Each point is reached from the start by the listed moves, each made once or not at all, plus a little noise. Say if it took an odd or an even number of moves. Then give how often each move was made.

Moves:
(1): [  7 -16   4 -34]
(2): [ 30  33 -14 -19]
(3): [-36  14  60 -48]
Start: [14 -9 -3  4]
Points:
[ 16 -10  -2   1] -> even (0, 0, 0)
[-14  -9  62 -80] -> even (1, 0, 1)
[ 50   9 -11 -49] -> even (1, 1, 0)

Moves:
(1): [ 16  15  12 -16   3  -6  29   6 -16   5]
(2): [-20   7   2   4   5  16  -7   9  -7   1]
(3): [-3 15 22 -1 16  1 -2  0  9  2]
(4): [ 21  -3  15  17   2 -17   6   9 -16   3]
(5): [-11 -10 -14  -5  18  28  -3  -7  15   0]
(6): [-26 -24  13  16  25  -7   0   3  10 -13]
(7): [-12  -9 -24   4  15   4  -3 -11  -8  14]
(8): [ -1 -13 -25  -9  17 -21 -15  16 -13  10]
Start: [ -2 -21   9  13  16 -17  12   5  14  11]
Points:
[-46 -32 -27  18  54  31  -1  -5  14  26] -> odd (0, 1, 0, 0, 1, 0, 1, 0)
[-12  -6  21  17  75  11  33  10 -10  36] -> even (1, 1, 1, 1, 1, 0, 1, 0)
[-11 -46  34  37  76 -60   1  32   4  13] -> even (0, 0, 1, 1, 0, 1, 0, 1)
[-22 -40  21   9  62   0  37   6  22   2] -> odd (1, 0, 0, 0, 1, 1, 0, 0)
[-44 -47  11  45  95 -40  -9  29 -11  28] -> even (0, 1, 1, 1, 0, 1, 1, 1)

Moves:
(1): [  5  -5  -4  28   3 -13   2  -6   8  -7 -12  15  32]
(2): [ -6  -7 -24 -26   7   2  -7 -16 -13   0 -17  22  40]
(3): [-18 -14   5  13 -20  18  12  -1  17   0 -30   0  11]
(4): [  2   7 -14  -4  -5 -10  19  -9 -10  -1 -10  -3  17]
(5): [ 24  -2  13  10 -19  -8 -15 -27  -9  -5  -6  -4  -9]
(6): [ 32   2   8   3 -10  14   0  12   4 -13  11  15 -16]
(7): [-37  20 -11 -11   5 -12   4   6  20  24  12  10 -11]
(8): [ 14  -7  -5  13 -15  -2  -7   6 -21 -32  33 -20   5]
(9): [  3  33 -17  19   0  10  -2   7 -12 -27  -4   6 -44]
(10): [ 19  10 -11  20 -12   2 -13  -2  -4  10  -1   3   1]
(11): [ 10  17 -38  -8  -8  -8  -2  14  -5 -12 -18   3 -15]
Start: [ 10 -31  18  -6   6  -9  -6 -13  16  18  26  -2 -12]
Points:
[ 18 -51 -20  11 -31  13 -16 -28  -6  -3  10   1  48] -> even (0, 1, 1, 0, 0, 0, 0, 1, 0, 1, 0)
[  1  27 -95   6  -6 -42   3 -12 -17 -33  11  33   9] -> odd (1, 1, 0, 1, 0, 0, 1, 1, 1, 0, 1)
[ 61  -4 -58  33 -23 -25 -36 -35 -37 -61   1  19  -1] -> even (1, 1, 0, 0, 1, 0, 0, 1, 1, 0, 1)
[ 41  30 -78  37 -32 -36 -44 -32 -22 -28  14  34 -15] -> even (1, 1, 0, 0, 1, 0, 1, 1, 1, 1, 1)
[ 38   4 -78  16 -39 -56 -24 -43 -15  -3   4  26  45] -> even (1, 1, 0, 1, 1, 0, 1, 1, 0, 1, 1)
[ 64 -19  13  18 -16   8 -19  -1  17  17  39  16 -27] -> even (0, 0, 0, 0, 0, 1, 0, 0, 0, 1, 0)
[ 20  -2 -25   0 -33 -37 -23 -14   1  -4  49 -10 -40] -> even (0, 0, 0, 0, 1, 0, 1, 1, 0, 0, 1)

Moves:
(1): [ -1  10  11  -1  -4   7  18  -8 -24  10  27 -19   4 -10]
(2): [-20  26  -2   0   7  16 -20   8   5   4   5   1   3   4]
(3): [ 15  -6  30 -19  18  25  25  -8  10 -10  16   9   6  -2]
(4): [  2  -6 -19 -20 -22  -9  15   0 -15   2   3  26   8 -17]
(5): [ -7   1 -16 -21  23 -26  16  31  24  23  20  12 -15   2]
(6): [-24  -2  -2  11   2   4  -3  -8   6 -29  16  12  -2  -3]
(7): [  1  12   3   6  -7 -16 -32  -4  12  -7  24 -19   6 -37]
(8): [-10   8 -20  -3  16 -17  -1  -3 -15   1  -5  -6   5  13]
(9): [ 9  9 -2 -7 -6  4  8 20 15  0  5 14  8 13]
(10): [  1 -19  -9   7   0   0  12 -17  12  -1   1   6   8  -7]
(11): [ 13   3  -7  14  -4  -3  22 -10 -14  -3  10   6 -20 -16]
(12): [-29   4  14  15 -14   2  17 -33   6   6 -11  17  18  -5]
(13): [-27  14   2 -20   2  -4  12 -17   8  14 -11 -21  -1 -12]
(14): [ -2 -16   0   1  18   6  12  40 -24 -12 -25 -15  24 -10]
Start: [-10  -2   4  11  11 -13  -9 -14  11  -8  -3   8   1  22]
Points:
[-45   1  -1 -33  27 -13  58 -19  -4 -42  48  -5  65 -48] -> even (1, 0, 1, 1, 0, 1, 1, 1, 1, 1, 0, 0, 1, 1)
[-94  25 -29 -16  57 -33  47  15  41  26 -23  15  50  20] -> even (0, 1, 0, 0, 1, 0, 0, 1, 1, 1, 0, 1, 1, 1)
[-29   3  14 -10  -4 -10  60 -86   7 -34  84   8   9 -81] -> even (1, 0, 1, 1, 0, 1, 1, 0, 0, 1, 1, 0, 1, 0)
[-65   3 -27  -9  -3 -47  34 -28  10  -5 -21   9  75 -39] -> even (0, 0, 0, 1, 0, 0, 1, 1, 1, 1, 0, 1, 1, 1)
[-69  41  -3  13 -31 -22  35 -95   1  16  46   5  26 -78] -> even (1, 1, 0, 1, 0, 0, 1, 0, 0, 1, 1, 1, 1, 0)
[-49  25 -22  13  31 -39  10   3  -1 -44  12 -21  20 -30] -> odd (0, 0, 0, 0, 0, 1, 1, 1, 1, 0, 1, 0, 1, 1)

Moves:
(1): [ -4   5   3   5   6   2  -8  10   3   8   3  -7   9  -1 -17  -7   7  -2
  -4 -12  12  -2 -11  14  -7]
(2): [-13   7  20  -8   1   6   9   6  31  -8  -9  -5  18  -1  14 -19  -6  -8
 -14  11  10  -3   1   5  -9]
(3): [  9 -15   9  -6  14   9  -8   8  14  -8 -21   3 -26  -1   2 -19  -8  13
  32 -30 -23  13   1  12  -6]
(4): [ 33  -3   7  17  12  -1   7  18  -1 -18 -14  -5   5  -1  -1   7  -8 -13
 -15  27 -30  27  -9   1 -14]
(5): [ 12  14  10 -14  18  17  20   1   9 -22  16  -8   5 -11   4 -17  -2   0
 -19  -3  10  16  11  -1  13]
(6): [-26   2   4 -17   0  -5   7 -22  -3   4  -7  -8 -21  12   4 -14  -6 -22
 -16 -14  -6  24 -18 -27  10]
(7): [-13 -12  -7 -10   1   1   0  -1  26   3   3  15  -2 -14 -24  -5   0   6
  34  -9  -9 -13  -6   9  15]
(8): [-16   2  24  31  14 -19  22 -17  12  -3  10   1   9  -5 -12 -14  12 -14
  -6   9  24  12   2 -14  -2]
(9): [  1 -22  -6  -9   3   9  -4  16 -10   0  -6  -1  -7  21  36  18  16  -5
   4  17  -7   5  12  15   5]
(10): [ -1 -16   4   5   8  10   3  14   1 -10  12 -16  26  22   7   1 -27  26
   7 -13   4   5  -1  -3  -8]
(11): [-19   0 -12  14 -18  14  -7  -7  -6   0  -1 -11  -4 -12   6   2   9  -1
  -3   9  -4   5  -9 -15   6]
(12): [-11  13   4   3  -7   1  -1 -14  -6   8  -7   6   4  -4  -8  -5  -1   3
  14  -2 -12  15  -6   1  -4]
(13): [  6   8  -2  -7  23  -9  -7  12  -4 -15  -8  15  12 -20  -2 -26   7   4
  15   5  18  15  17   7   3]
(14): [ 13   2  10   4   8  14   6  -2   0  18  -6  -6   9  -1  -7  14  27  12
  -5  -2  -4   9   7 -13  11]
(15): [ -4   3  10   5  11  -1  13  -1 -10   2   4   1  -1  15   5   4   7   9
 -11   6  -1 -12  16  -6   6]
(16): [  3   4  -6   1  -4  -4   2  10  10   4  10  -3   5 -14   7  -8 -10 -11
  -8  -4 -15 -14  11   2  -4]
(17): [  9 -20 -15  11   6   4   4  -7  -7 -15 -19  -9   3   3   0  -4   0   6
  -9   2  13  19  -1  16 -13]
(18): [  2  -1   3   1   2   2   0   5   2  -7  -6  -8  12   1  -4   4   0 -11
  11  -6  -2   4  -5   8  -3]
(19): [-13  -7  -7  -5  10  -6  -1 -12   1 -12  -1   9  -4 -10  -1   2   1  18
   9  -7  10  -2   1   3  -3]
(20): [ -6  20   2 -18  -5  -6   3   7   1  -3 -10 -10  -1   1  -8 -11  20  14
  12  -3   4   7   5  17  -9]
(21): [ -8  15 -15  16  -3   3  -1  20   0  -7   1  -4 -10  -3   3   3  -3 -12
  11   0  -7  -3  16  -3 -10]
(22): [ 13 -11  15 -21  -2  12  15 -11   1   0  13   2  -5 -18  -9   4  13 -14
  42  17   9   6   4  -8  -9]
(23): [ -5   8  -3   9  23   4  -4  -1  -3  23  13 -22  -2 -21   8 -15 -13   3
  22 -13  13   1  -9 -17  23]
(24): [  0  -3  16 -14 -10  -7  21   8  -3  -1   4   7   3   3  14   4   1  -3
  -2   4  22  -2   4   6  -3]
Start: [ 10  10  13  13  -3  13  14  21  10  -9   1  -3 -16  10   7   0 -23   1
   3 -18  10  16   2   0   3]
Points:
[ 11  11  71  -7  87  49  60  93  46 -45   8 -30  65   1  36 -58 -41   8
  51 -10  37  74  15  37  19] -> odd (1, 1, 0, 1, 1, 0, 1, 0, 1, 1, 0, 1, 1, 0, 1, 0, 0, 1, 0, 0, 0, 0, 1, 1)
[ 32  -7  17  -9  80  54  16  80  28 -39  13 -35   0 -18  68 -65 -60  31
  55 -62   9  58  42  16  30] -> odd (0, 0, 1, 0, 1, 0, 0, 0, 1, 1, 0, 0, 1, 0, 0, 1, 0, 0, 0, 0, 0, 0, 1, 0)
[  6  11  33 -21  58  25  53   9  10 -43 -16  -7   2 -17   1 -48   9  14
 -28 -46  80  95  14   5  12] -> even (1, 0, 0, 0, 1, 1, 0, 0, 0, 0, 0, 0, 1, 1, 0, 0, 1, 0, 1, 0, 0, 0, 0, 1)
